Each row is a point. The window is the flat piece filled in between its corners: a triangle in 3 columns, a solid with four corners in 4, and so on. A path goes straight from each point to the next, and from the last back to the first. After which points does the path pass through the window?

Window, 4 rows:
[[-22  -8  35  11]
 [ 46  12 -55  11]
 [-45  12  26 -15]
 [ 12   3 -60  35]]
Path:
(1): [-34 -11  13 -17]
(2): [-44 -15  35  -8]
(3): [-38  11  28  20]
(4): [-20   9  29  31]
(5): [-14 -23   9 -14]
(6): [-12 -21   0   5]
(7): [25 47  4 19]
(8): [-27  35  32  18]
Through the window after points: 4, 6, 8

Window, 8 rows:
[[ -2 -15   4 -33 -13  -1 -60  -8]
 [  2 -29  14  21 -20  12  15  -7]
 [ 49  21   8 -13  10   4 -36  14]
 [ -1 -10   8  -4 -51 -16   2 -11]
 [-17 -21  17 -16  -6   7  18  21]
 [ 14  -7  -1  -1  -5 -27 -22  -7]
 [-36   2  47   4  11  26  23  -4]
 [ 19  13 -25   5 -11   1 -15  16]]
Path:
(1): [ -4 -12   1 -17  -9  10  14  -8]
(2): [  7   1   0 -20   0   4 -16 -13]
(3): [  0 -19  12   5   1 -11 -33  25]
(4): [  2   3  29  19 -11   5 -27  27]
(5): [  6   4  -1 -28  -6   0  -2 -10]
(6): [-15  -3  27 -12   7  19  12 -22]
(7): [-22  -3  32  13  -5  13   3  17]
(8): [ -9  -8  31  10 -12   1  -4  20]
(9): [-16 -11   4 -36   7  17   5 -13]
(10): [ 23   7  -8 -25   1  -4 -11 -32]
(11): [  2 -19  13  13 -14 -27 -35  24]
(12): [-23 -20  26  22 -29 -15  -8  25]
Through the window after points: 6, 8, 10

Window, 9 rows:
[[-39 -23  30   0  19   5  -8 -27  20]
 [-21  24   3   5  43 -21  53   8  12]
 [ 17  -4 -15 -20 -39  -6  60 -32   4]
 [ 10 -14 -22  41   2 -16  41  18  -9]
 [ 21  -5   8   7  10   7  -2 -20   0]
 [  0  -1   4   1 -46 -23 -27 -51 -14]
 [  5  13  -8  22 -28  14  37  24  22]
 [  8  23   6  24   2  23   9 -40 -32]
 [-43  15  -1   7  22   1 -19  28 -20]]
Path:
(1): [ 24  -6  30  -4 -29 -27  42 -16 -30]
(2): [  1   0 -15  -2 -17   1  26 -25   7]
(3): [ -5   1 -15   8   4   9  13 -13   7]
(4): [ 14  12  29  13   1  -3  42   0 -16]
(5): [ -4  -3  32   7 -13 -16  20  25 -18]
(6): [-10   1 -28  22  11   6   7 -27   0]
(7): [  6   4 -16   6 -16  -4  -4 -44   1]
(8): [  2  -4  43   6 -20 -12 -11  -8 -26]
Through the window after points: 1, 5, 7

Window (12 x 12):
[[-11 -10 -15  32 -11 -28   2   6  33 -32  -7 -23]
 [ -3  14  30  -6  14 -20  12  -9 -31  -5 -60   4]
 [-17   6  19  11   8   8   7 -20  -4  10 -30 -16]
 [-22  26  -4  -8  37  10 -14 -12   4 -25   5   6]
 [  7 -55  12   2  13 -16  -9  -3 -14 -12   5 -13]
 [ 17 -23  -3  -2   6 -18 -22  31  -5 -11   6  25]
 [ -7  36  13   5 -11  21  11 -13 -34 -16   0 -16]
 [-13  11  -5  -6  -6  -3  14  -6 -22  -9  33  11]
 [  0  10 -14 -35  23  -1  -8 -15   7  -9 -25   0]
 [ -7  -5 -37  11   4 -14 -14  37 -36  -1 -12  -7]
 [-11  23  -3   4  20 -17 -39   7 -19   2  14 -16]
 [-26   1   1 -15 -15 -10  21  20  19 -29 -36  -8]]
Path:
(1): [  0   5  -5  -1   3 -18  16  11 -15  -8  -7 -18]
(2): [ 13  -9   1   1  30 -15   8  26  -6  -7   2   5]
(3): [-14   1 -11  -6 -15  -2 -42  -1  -8 -20  -5  15]
(4): [-17   8   3  -8   2  -4  -7 -15  -6 -16 -22  -1]
(5): [  4  23  -6  -5   9   3  19  36  -1 -15   8 -20]
(6): [  1   2   9  -7  14 -14   5  21   5  -8  -2 -22]
(7): [-20 -11  -8   4  -8 -11  -3  -1  -3 -23 -21   0]
(8): [-17  -4 -11   4 -11  -6 -28  -2  -1 -25 -15   5]
(9): [-10  18  -2   1   9  -9  16   7   2  -8  -8 -13]
(10): [ 10  -7   6   7  14 -29  16  25  18 -15  10 -21]
(11): [-21   5 -11  13  -9  -7  -6  -9  -2 -19  -6  -4]
(12): [-18 -10  15  -1 -11   9 -18  -7 -18 -12 -26  16]
Through the window after points: 2, 4, 6, 10

Window:
[[  2  -7   3 -18   0 -16   9  -6  42 -25  -5  30  19  -1]
 [ 49   3  35   6  -5  23  -7  -8 -31   0  17  -7  14  12]
 [ 27   1  -5 -10   0 -18  31 -60  12   3  10  -6  -4 -24]
 [  1 -12 -48  31 -19   8  -4  -7  14  11 -13  -4  21 -13]
 [ 21  -8  -7  11   0 -15 -14  15  20   5  21 -21 -10   3]
 [  1 -16  19 -16  -7  -2  16  15 -40 -24   0 -20  13  -9]
 [-13  25 -17 -19   2   7  -6 -13 -12   9  10 -22  25 -19]
 [-30 -20  33  14   5 -25  26 -18 -19  23   4  20   3  -4]
 [ 22  11  36   8   3 -37 -22 -12  15  -6 -20  14 -37  13]
 [-11 -34 -38 -13  -5 -19 -38   0  31  -2  12  18  -5   6]
 [-33   2  24  15  -4  23  47 -20 -23   6  11  -3 -26   0]
 [-16 -10  23  25 -20  -9 -32  -3  16  -1   3  -7  -7   2]
 [  1  -1  12   7 -25 -27 -10  33 -20 -20  12   9  -5 -27]
 [ 26 -21  35 -18 -17 -17  10  13   1  13   3   4 -21 -21]]
Path:
(1): [ 14  21   8 -13 -27 -14  16  -9   0   0   7   6  -3  10]
(2): [  6  -1  -3   2 -21 -13   0  -4   0   9  10 -12   3   5]
(3): [  8   2  -9  -5  37   6 -22   8  15  -8  14 -11   1 -28]
(4): [ 20 -12  12   9  10  -8   7 -24   6  -2   7   1  -6 -18]
(5): [ 10  13  -1 -23 -33 -10  22 -27 -17  14  10  -8  14   6]
(6): [ 10 -10   7 -11 -20 -21  10 -11  -6  -2   6  -9   1  15]
(7): [  7  -4  21   6   4  -9 -13   2   7  -1   7   7 -16 -17]
(8): [ 13 -15  17   7  19  -2   0   0  23  -3  -6  16  -3 -20]
(9): [  8  -3   7  10 -35 -15  -4  -9 -15   0  10  -8  -7  13]
(10): [  6   1   3   1 -30 -29  -7  -7   4  11  -4  -8  -4  16]
(11): [ 11 -19   9   2  28   7 -10   6   1 -24   4  11  11 -33]
(12): [-17 -24  -1  13   6  -7 -20  -7   6   0   6  14 -19 -14]
(13): [  6  -6   1  -3 -16 -17 -16  -1  17  -2   4  -1   0  11]
(14): [ -1  -7  21  -1 -32 -13   4   1   1  -8  11  -1  -3   6]
(15): [  2 -10   9  16  14 -12 -22   2  -2   3  -4  -2  -7 -29]
(16): [ 18 -16  10   7   3   5  -9  -6  -1  -2   5   0   9  -6]
Through the window after points: 2, 4, 12, 14, 16

Window (14 x 14):
[[-19 -21  50   6 -10  18  20  14  14   5 -26  25  14 -17]
 [-10  -1  -5 -19 -11 -60 -21 -43  -8  -7  -9  28 -14   8]
 [-36  44  -3  19  -4  -4  11 -13  -1 -16  41  42  27  25]
 [  5 -11  11 -39  -7  18  16  34 -33   2  -5   9 -23 -23]
 [ 18   8  30 -30   8  17  11  33  11 -24  42  19  19   9]
 [ 20 -12  -5 -19  11   8 -12 -12 -13 -40  -2 -13 -34   6]
 [  6   9 -17  -2   5  28  11 -29   0   0  15 -23  10 -37]
 [-13  20   2  26  41   1  20  32  20  15  15   4  35  -5]
 [ 34 -30  13  19 -19  -3  48   9 -28  13  10  24 -21   6]
 [ 11 -16 -43 -17  -2  20   0 -19  25 -14 -22  19  -7  25]
 [ 20 -10 -32   3 -32 -16 -32  -2 -13 -11   4  28 -22  19]
 [ -5 -34 -16  11  -4  28   6  -8  -9 -10   8  26  42  33]
 [-24 -26 -33   8  -5 -13  25  21  47  18   0 -24 -18  11]
 [ 17 -20  15 -37   3   3 -13  21   8  25  -8 -15 -54  18]]
Path:
(1): [ -2 -20 -13  -1  10  19  11 -19   8   4  27  43  -1 -12]
(2): [-11  19   0  -4 -13  -4   6  12   1 -16  -6   4   9  28]
(3): [ 11  34   3  -2 -18   4  23  -7  -8 -11 -28 -17   7  24]
(4): [-23 -36 -12   4  11  -4  -4   7  17   1  40  33 -10  -8]
(5): [  2 -14   7 -10   9  -7  -6 -28  16 -13  25  39 -31 -20]
(6): [  7  -6  -9 -11  -5  -9   0  -5 -14 -12 -12  -4  -5  17]
(7): [ 19   0 -11 -13 -19   3   3  10   0 -20 -11 -22   0  35]
(8): [ -4 -18   2   0   7   6  -7  -8  -1  -3  17  45 -12 -19]
(9): [ -4 -30 -27  -5   9  18   2 -11  16  -8  -2  29  -5   8]
(10): [ 29  24 -28 -26 -28   3   6  -7  15 -12 -29 -15  -3  40]
(11): [ 6  2 -4 -7 -4  0  6  8 -3  0 -5 -1  1  4]
(12): [-10 -20  -5  -4  11  -1   9  -1   1  -1  21  22 -18 -14]
Through the window after points: 1, 3, 5, 7, 9, 11
